Each row of a before or after table is a point. The points were changed in one or more steps. Then noise was added and the rows were shuffled. The steps act on how far a point lies along the listed directions, d1 being the first. What was done? A step turns or swaps two directions, mirrors them in a line or flattens them onto one, adds a multiple of one to another, or multiplies one. Angles are multiples of 10 degrees, from the lower direction toward the higher: turns from -170 to 170, lines from 10 to 170 but not 90. Use the fewest steps. Two steps may share a direction if one is a turn and the other turns, adds or multiplies; they go together, in the order done. Otherwise the lowest direction goes first.
(in the rows, 128 means zero)

Directions:
(1): [168 144]
(2): [112 168]
Before (8 x 2):
[[153 190]
 [ 67 113]
 [152 113]
 [142 135]
 [ 99 105]
 [112 151]
 [125 130]
 [185 142]]
After:
[[129 100]
 [ 63 136]
 [ 94  81]
 [163 143]
 [112 123]
 [122 132]
 [116 156]
 [166 177]]
Steps: mirror d1 and d2 in the line at 100 degrees

Directions:
(1): [ 85 158 136]
(2): [ 97  85 124]
(3): [132 120 180]
Before:
[[130 149 128]
 [193 121 172]
 [103 107 163]
 [147 141 188]
 [156  85 110]
 [146 122 141]
 [110  81 131]
 [146 126 135]
 [195  98 164]
 [ 88 107 165]
 [127 148 133]
 [143  63 124]
 [141  92 152]]
After (13 x 3):
[[143  63 124]
 [154  87 113]
 [186 112 169]
 [136  82 156]
 [ 96 101 161]
 [126 149 131]
 [136 125 183]
 [187  88 164]
 [106  77 136]
 [130 148 130]
 [ 84  99 162]
 [141 118 137]
 [146 124 135]]
Steps: add 0.3 times d3 to d2

Directions:
(1): [110  85 158 155]
(2): [148 132 176  95]
(3): [180 100 113 134]
(4): [110  95 108  84]
Before:
[[123 144 141 121]
 [147 111 129 170]
 [157 125 170 163]
 [131 126 125 127]
 [141 138 124 123]
 [109 153 114 167]
 [107 142 135 126]
 [ 86 110 167 147]
 [155 159 140 115]
 [167 140 110  74]
 [123  97 126 157]
 [130 120 121 133]
 [124 139 118 169]
 [177 168  72 153]]
After (14 x 4):
[[131 117 150  89]
 [149 125 124 130]
 [138 122 122 130]
 [241  75 108  87]
 [196 114 160 140]
 [ 82 140 161  79]
 [158 147 138 137]
 [ 95 160 144 129]
 [ 61 161 147 120]
 [143 113 117 124]
 [155  92 124 121]
 [202  81 130 116]
 [198 115  83 161]
 [ 34 165 169 127]]
Steps: multiply d1 by 0.4; mirror d2 and d4 in the line at 130 degrees; multiply d3 by 3

Directions:
(1): [139  81 151 111 168  98]
(2): [114 161 168  76 128 130]
(3): [150  94 163 128  80 151]
(4): [ 77  97 101 102 103 120]
Before, 13 rows:
[[120  85 127 122  89 135]
 [140 104 138 111 121 144]
 [150  81 126 135 134 109]
 [108  45  72 150 169  73]
 [160 135 178 142 110 143]
 [114  97 178 108 116 133]
 [ 91  51 113 119 110 105]
 [129 144 134 143  88 136]
 [141  61 115 171 165 105]
 [ 87  79  43 159 179  81]
 [160 124 145 169  96 141]
 [152 130 173 115 110 130]
 [125 165 128 127 124 117]]
After:
[[166 111 164 154 120 128]
 [135 110 128 112 142 136]
 [122  76 121 130 111 120]
 [ 96 102 158 108 139 117]
 [139 116 151 135  90 131]
 [103 123  26 195 160 111]
 [139 130 167 104 128 118]
 [139 111  95 183 185 111]
 [152 128 186 125 131 127]
 [125 152 139 122 108 123]
 [146 110 107 141 159 103]
 [109 105  38 186 172  86]
 [ 93  70  86 141 138  99]]
Steps: turn d1 and d3 by -50 degrees; multiply d1 by 0.7; turn d2 and d4 by 20 degrees

Directions:
(1): [134 121  64 103 125 126 106  81]
(2): [106  80 126 126 192 117 149 123]
(3): [166 102 102 169 104 119 177 128]
(4): [ 94 121 105  91 106 168 166 158]
Before (8 x 8):
[[117 137  99 110 122 126  82 105]
 [102  80 167 136 176 154 183 159]
 [110 105  94 108 102 130 155 121]
 [144 148 128 128 103 134  82 141]
 [163 157 137 138 137  80  45  79]
 [130 109  99 127  98 153 182 166]
 [103 158 153 105 176 142  96  87]
 [111 115 134 111  84 150 188 170]]
After (8 x 8):
[[114 112  94 104 117 153 123 152]
 [ 99  90 174 127 186 102 140 133]
 [124  94 165 153 177 117 146 157]
 [130  92 136 153 140  96 148 118]
 [133 108  75 134 105 131 135 117]
 [142 156  73  96  37 158 133 134]
 [138 161  90 109 120 146 111  64]
 [140 144 199 147 173 116  69 107]]
Steps: turn d1 and d3 by 70 degrees; turn d2 and d4 by -110 degrees

Directions:
(1): [156  89  78 116 128 131 136 114 185]
(2): [ 76  88 102 157 122 110 144  93  99]
Before (8 x 9):
[[136 144 124 137 112 136 139 133 119]
 [185 121 107  80 123 147 132 161 226]
 [105  99 100 128 124 115 148 105  99]
 [121 102 111 137 124 115 145 101 120]
 [213 122 123  87 125 165  98 138 211]
 [206 160 143  96 144 161 133 149 194]
 [107  93 117 146 142 117 155 108 110]
 [172 150 122  89 139 150 130 126 185]]
After:
[[134 144 124 135 111 136 140 132 112]
 [177  77  62  87 124 135 146 131 245]
 [121 105 126 137 145 122 150 118 120]
 [159 120  97  97 140 143 137 106 189]
 [124 112 107 116 125 119 144 118 111]
 [140 109 110 129 126 120 139 109 132]
 [177 121 110 113 135 151 148 119 190]
 [194  76  81 102 123 151 112 108 227]]
Steps: multiply d1 by 1.6; multiply d2 by 0.4

Directions:
(1): [ 85  59 102 127 161 141 122 152 119 148 103]
(2): [128 111 135 138 114  67  98  92  68 129 112]
(3): [148 125 175 162 148 159 119 109 135 107  63]
(4): [170 143  63 129 105 156 100 149 102 122  97]
(5): [124 135 175 130  86 130 122 190 110 173 116]
(6): [139  98 146 110 112 159 173 136  75  79 147]
Before (13 x 11):
[[113 110 100 122 170 169 153 129 175 120 132]
 [128 155  97 123 130 126 113 130 154 137 141]
 [ 96 100 118 135 116 178 127 215 111 167 101]
 [124  89 133 111 109 178 162 181 111 138 107]
 [143 124 120 139 126 180 131 178 152 140 110]
 [121 129  77 122 120 126 115 148 120 147 118]
 [143 144  85 110  98 129 141 130 116 127 157]
 [132 101 142 134  89 168 142 192  91 151 102]
 [126 112 146 109 123 139 123 165  99 145 123]
 [110 130 117 127 170 173 138 127 192 116 125]
 [115 107  95 132 120 170 114 170 106 122 124]
 [136 144 135 126 122 112 155 144 137 142 177]
 [124 140 105 105 132 169 132 165 156 148 150]]
After (13 x 11):
[[125 125  60 135 144 153 115 166 179 159 130]
 [ 79  94  26 129 157 150 102 179 143 169 120]
 [ 96 145  40  72 118 113 129 167 145 174 216]
 [124  97  94 114 156 141 112 137 114 132 115]
 [130  91  38 145 153 161 109 138 136 138  84]
 [122 118  92  98 118  90 175 130 106 127 229]
 [114 136  47 137 120 143  70 173 133 163 122]
 [128 163  31 103  82  81 109 139 118 169 177]
 [101 147 148 100 112 151 160 180 168 148 177]
 [108 146  59 124 118  89  91 144 142 186 129]
 [109 141 126  96  99 143 162 192 144 168 183]
 [121  93  43 109 129 164 132 163 127 146 111]
 [109 160  96 108 117  87 113 138 154 160 178]]
Steps: mirror d1 and d5 in the line at 20 degrees; turn d2 and d3 by 30 degrees; multiply d3 by 2.5; multiply d4 by 2; turn d4 and d6 by -50 degrees

Directions:
(1): [144  74 119 173 140 143 109 159 128 146 168 101 178  95]
(2): [126 167  89 148 132 109 143 115 117 139 172 193 127  76]
Before:
[[128 109 139 117 139 141 122 145 133 126 114 111 147 150]
 [114  82 194  97 111 158 108 150 136 118  68  27 126 200]
 [139  68 136 150 143 133 103 154 140 146 145  92 172 114]
 [125 175 121  92 135 120 141 126 107 122  88 150  90 151]
 [138 143  95 151 119 121 135 105 106 152 182 177 111  89]
 [118 103 190  58 123 159 113 114 141  79  26  44  76 244]
 [133 131 114 120 123 123 140 126 136 126 118 114 119 124]
 [123 120 147 102 135 140 125 132 118 125 122 116 117 153]
 [138  91 162 146 142 148  99 158 143 103 134  89 151 122]]
After:
[[119 151 128 104 134 126 137 127 123 122 117 153 125 145]
 [153  75 115 172 122 140 112 143 120 154 180 109 148 102]
 [117 171 102 123 134  98 139 106 126 139 156 192 117  93]
 [103 179 165  40 118 133 144  85 133  76  33 119  38 231]
 [120 131 142  93 138 135 129 123 116 123 120 132 106 155]
 [133 125 114 127 128 131 138 129 138 125 120 114 124 127]
 [141 104 137 110 143 146 114 160 113 125  83  79 130 164]
 [ 88 210 155  59 100 109 160  86 119 107  76 152  55 177]
 [115 180 131 123 135 113 133 117 132  95 139 178 102 106]]
Steps: swap d1 and d2

Directions:
(1): [185 138 197 161  83 100 103 118 123 148 185 141 123 123 126 144 130 139]
(2): [143 120 173  71 132  77 189 179 139  99 119 120 150 114 123 122 108 145]
(3): [155  85 134 164 106 133 113 179 111 131  75 118  70  99 131  81 120 120]
(4): [138  96 118 147 172 108 141 137 155  94 158 188  75 184 113 132 118 118]
(5): [ 71 106 112 164  84 106 171 128 112 131 139 102  97 123  89 176 126 168]
Before (10 x 18):
[[ 74 167  59 103 152 173 119 102 109 164 112 102 151 138 128 124 138 104]
 [133 152 122  24 184 162 155 153 147 109  77 157 185 106 156  85 145  94]
 [176 131 153 175 108 132  87 128 118 143 192 146 104 153 128 128 138 108]
 [180 167 130  80 199 156 108  99 147 129 130 187 187 162 162  95 149  94]
 [ 89 106 118  94 127 131 160 177 109  94  74  93 104 102 120  89 107 111]
 [132 144  85 109 126 149 117 102 118 116 131 134 162 138 120 149 126 134]
 [171  98 155 219  90 134  73 132 117 148 164 165  85 136 127 127 143 125]
 [203 134 202 180  51 123  81 128 105 167 165 107  98 119 114 149 125 149]
 [ 91 105 103 137 104 119 168 156 108 116 101  77 123  79  95 146 123 136]
 [176 107 163 161  62 141  40 138 123 172 140 120 102 121 142  84 141 118]]
After:
[[ 87 108 104 168 107 120 157 143 111 124 165 116  91 152  96 159 133 138]
 [126 138  96  93 165 153 125 137 132 110  89 107 168  94 133 106 128  93]
 [166 168 139 104 136 149  85 127 112 175 130 122 155 121 149  92 135  91]
 [ 54 112  86 146  85 140 171 132 102 133 109  69 100 128  81 188 120 176]
 [ 69  90  90 178 115 124 154 132 121 118 138 137 102 147  96 166 136 147]
 [149 150 155  85 145 142 104 132 122 108 128 129 149 122 150  87 120  91]
 [196 132 200 175  82  98 122 111 115 155 183 169 117 134 117 145 145 151]
 [ 78 106 119 143  56 120 120 125 123 152 150  93 115 134 103 151 138 158]
 [212 157 220 112  87 125 104 127 129 150 165 171 152  95 141 117 154 115]
 [164 137 114 122 113 140 110 124 114 120 128 137 146 126 126 131 119 133]]
Steps: turn d1 and d5 by 100 degrees; multiply d2 by 0.4; multiply d3 by 0

Directions:
(1): [144 191 138 127 141 118 118 194 120  65  90 153 107 109 113 135 157 150
 139 162]
(2): [148 117 104 171 155  50 111 108 104 124 107 125 115 159 127 102 112 116
 200 123]
Before, 13 rows:
[[114 109 120 150 142 103 125  88 127 148 148 103 128 148 151 107 107 120
  142 103]
 [125 163 144 105 136 139 126 170 130  99 112 151 128 102 118 141 130 150
  106 151]
 [147 206 144 106 141 135 110 174 137  66 103 150 126 112 107 149 154 147
  130 181]
 [101  90 127 128 102 162 123 115 125 165 134 115 159 136 127 127 123 110
   83 115]
 [125 209 142 120 143 143  96 181 134  72  97 135 111  91 124 141 166 135
   92 154]
 [154 180 152 114 111 159 129 188 122  71 113 156 128  97 122 145 151 146
   83 163]
 [143 166 134 145 160  80 108 158 107  88  82 135 105 146 114 125 134 115
  203 133]
 [ 95  34 135 107  99 150 150  36 135 219 180  91 150 127 161 138  68  89
   97  64]
 [134 145  96 174 181  53 116 149 103 115  79 129 112 149 135  92 129 148
  224 129]
 [162 143 107 166 181  71  97 128 103 103 101 125 100 136 107 114 132 116
  191 136]
 [127 208 157 108 130 127 127 182 134  54  93 136 109 116 125 149 156 166
  121 158]
 [109  61 122 131 118 135 127  42 139 215 165 111 158 146 142 121  75 105
  149  92]
 [ 96 146 127 110 124 117 130 139 114 111 116 134 128 115 144 149 128 135
  141 110]]
After:
[[ 99 158 166  72 102 229 138 160 155 139 144 147 144  86 126 165 130 147
   69 143]
 [ 99 106 133 116 108 172 124 133 133 155 129 113 160 129 120 134 129 115
   72 116]
 [130 115 101 178 162  61  88  66 123 144 116 103 117 150 139 107 106  89
  170  97]
 [157 179 126 148 176 103 103 170 114  77  90 138  87 113  97 125 161 128
  157 159]
 [135 187 119 151 171 101 118 204 108  81  67 143 110 118 127 119 155 167
  190 150]
 [ 95 134 126 121 126 104 127 113 119 120 115 125 128 126 146 135 120 125
  155 100]
 [ 86 127 172  46  83 239 159 143 154 150 157 125 142  70 145 177 126 134
   25 112]
 [147 125 104 159 161  56 102  76 128 141 121 125 128 166 117 115  99 102
  211 137]
 [132 117 112 165 145  39 123  79 117 127 117 104 114 181 140 113  98 122
  198 112]
 [140 173 145 150 162  88 106 171 106  85  85 137 103 138 112 126 138 121
  200 135]
 [112 165 150 114 130 155 133 160 136 101 128 131 121 110 139 128 138 148
   94 133]
 [133  99 125 147 149  81 119  95 120 143 131 131 131 145 132 116  87 113
  151 121]
 [163  87 104 174 136  74 114  76 102 147 141 123 135 154 138 100  84 105
  165 108]]
Steps: swap d1 and d2

Directions:
(1): [147  95 131 118 118 109 172 161 139 119 113  90 161 113 123 136 185 155
 127 118  76 180 177 177]
(2): [128 147 116 148 128 152 190 177  72 136 119 132 104 111 212 126 169 123
 107 131 148 125 100 109]
(3): [174  84 148 170 142 114 129 126 129 163 146 183 117 103 143  90 115 188
 187 130 106 148 116 100]
(4): [ 82 130  98  73 154 185 153  85 131 133 139 134 113 104  95 116 163 134
 146 119 112 186 104  82]
(5): [145 149  65  94 113  77 127 144 130 126 116 182 142 126 130 158 101 132
 104 130  86 154  56 152]
(6): [108 104 114 181 155 108 149  90 127 193 165 136 146 153 126 166 149  91
  93  77  91 110 132 116]
Before:
[[ 79 150  86  98 143 153 141 115 116 113 114 137 124 109 120 167 147  95
  125 122 138 157 112 103]
 [ 84 108 127  78 161 183  95  64 163 112 138  92 134 132  29 127 138 151
  151 100 108 160 164  86]
 [108 129 134  73 116 178  85  82 169 125 118 114 136 114  55 109 130 138
  168 112 113 185 126 102]
 [ 84 119 105  77 147 145 147  64 174 120 148 107 136 134  44 125 163 123
  142  99  70 198 143 121]
 [ 77 148 111 100 141 144 168 123 129 150 122 122 131 122 149 153 160 113
  122 109 124 150 114 131]
 [167  85 164 223 126  74 139 117 134 192 137 146 166 134 120 129 122 148
  128 126 101  98 150 145]
 [112 123  91  40 135 141  96  75 168 111 134 157 125 106  59 115 106 135
  146 134  93 157  93 117]
 [166  92 139 201 105  45 123 155 169 145 137 118 178 152 150 156 103 110
   83 119 102  80 168 191]
 [159  97 164 180 117  96 124 131 137 149 144 118 157 140 130 148 118 145
  125  97 112  98 165 150]
 [ 76 147 101 123 142 131 113  66 149 169 145 136 128 136 121 153 122  84
  107 126 138 110 100  95]
 [167  76 141 194 144  59 159 117 151 194 160 155 183 135 128 175 143 126
  109  82  57 114 158 160]
 [105 139 111 102 153 164 145 118 113 138 118 152 130 115 121 114 114 148
  138 116 130 139 101  97]]
After (12 x 24):
[[155  65 190 181 168 134 120  67 158 184 175 167 138 107  99 101 117 164
  196 110 114 120 164  82]
 [127 139 155 139 125 129 151 163 119 134 112 136 117 113 189 116 130 149
  160 137 158 123 127 141]
 [128 104 150 139 136 127  92  77 155 149 158 148 136 132  85 131  92 150
  154 102 118 114 126 100]
 [132  93 153 180 145 111 113  59 155 195 152 161 155 127  63 120 105 144
  150 124 102 119 129 102]
 [136  71 164 137 138 120  72  66 215 135 157 134 148 121  56  90  82 156
  176 137 119 131 170 115]
 [127 137 113 130 143 140 174 160  93 144 105 131 143 123 160 133 136 138
  102 107 118 125 124 134]
 [ 89 164 101  96 122 203 157 128 100 147 112 122 110 108 151 131 175 106
  116 105 130 172  78  78]
 [ 97 119 100  73 141 189 203 134 104 121 127 106 113  87 148 117 208 120
  111 117 105 163 125 112]
 [ 88 163  80  88 160 206 161 131  77 123 123 150  87 101 149 128 152 153
  124 115 139 156  63  43]
 [135 135 123 133 120 131 153 177  99 103  93 135 118  91 176 142 150 140
  148 146 150 152 136 128]
 [152 119 106 113 118 108 159 151 140 144 112 156 133  86 169 116 146 174
  154 160 105 179  98 127]
 [ 96 147 127 126 148 201 194 122  91 125 138 134  71 103 169  81 177 138
  156 130 151 161 101  58]]
Steps: turn d1 and d5 by -120 degrees; turn d2 and d4 by -80 degrees; swap d3 and d6
